Every row gives one point. Each copy is the shape, with its points in the same order, stretched, turned, moved and blurred by noise. Say if it was mirrored as well.

Shape (6 x 3):
[[-0.58  2.53 -2.16]
 [ 1.72 -0.78  0.29]
 [ 0.44  2.24  0.16]
 [ 1.91 -1.57  0.65]
 [ 1.08 -1.54 -1.72]
 [-2.76  2.16 -0.29]]
Copy 1:
[[ 1.39 -3.36 -0.95]
 [ 2.13  0.42  1.12]
 [ 1.84 -2.39  1.35]
 [ 2.31  1.27  0.95]
 [ 1.69  1.01 -1.26]
 [-1.92 -2.93 -0.39]]
Copy 1 is: mirrored
Copy 2 (6 x 3):
[[ 3.99 -1.25 -1.29]
 [-1.08  1.33  0.83]
 [ 1.53  0.75 -1.35]
 [-2.17  1.52  1.26]
 [ 0.05 -0.34  1.71]
 [ 2.19 -2.18 -2.65]]
Copy 2 is: only turned
Copy 3 (6 x 3):
[[-2.02  3.62  0.90]
 [ 2.67  0.38 -0.64]
 [-0.17  1.81  1.74]
 [ 3.07 -0.22 -1.08]
 [ 1.61  1.33 -2.77]
 [-3.17  0.33  0.95]]
Copy 3 is: only turned
Copy 4 (6 x 3):
[[ 0.91 -0.60 -3.92]
 [ 0.93  0.26  0.79]
 [ 0.21 -1.15 -1.39]
 [ 0.95  0.52  1.94]
 [ 1.92  1.20 -0.68]
 [-1.66  0.27 -2.09]]
Copy 4 is: mirrored

Shape:
[[ 0.44 -1.01 -1.02  0.32]
 [-2.46 -0.02 -0.86  0.05]
 [ 1.44  1.56 -0.98 -2.22]
 [ 1.01 -2.09  0.08  0.14]
 [-1.73  2.11  0.62 -2.07]
 [ 1.16 -1.23 -0.48  2.04]
 [ 1.83 -3.46 -0.91 -1.07]
 [-1.67  1.74  0.59 -1.06]
 [ 0.09 -1.22 -1.43  1.81]]
Copy 1 (9 x 4):
[[-0.02 -1.15 -0.49  1.30]
 [ 1.30  2.38  1.15  1.48]
 [-2.65 -0.17 -1.64 -2.68]
 [ 1.34 -2.97 -0.93  0.46]
 [-0.01  3.09  0.51 -3.70]
 [-0.31 -1.94  0.74  2.02]
 [ 1.75 -4.90 -3.14  1.39]
 [ 0.18  2.66  1.22 -2.67]
 [-0.04 -0.92  0.64  3.10]]
Copy 1 is: mirrored
Copy 2, 9 rows:
[[-1.11 -0.46  0.24  2.01]
 [-0.84 -0.99 -1.58 -0.03]
 [ 2.70 -1.39  1.05  0.41]
 [-1.50  1.00  0.32  2.05]
 [ 2.03 -0.69 -0.74 -2.90]
 [-2.88 -0.69  1.42  2.21]
 [-0.70  1.67 -0.39  4.13]
 [ 0.91 -0.82 -0.34 -2.45]
 [-2.59 -1.19  0.27  2.48]]
Copy 2 is: mirrored
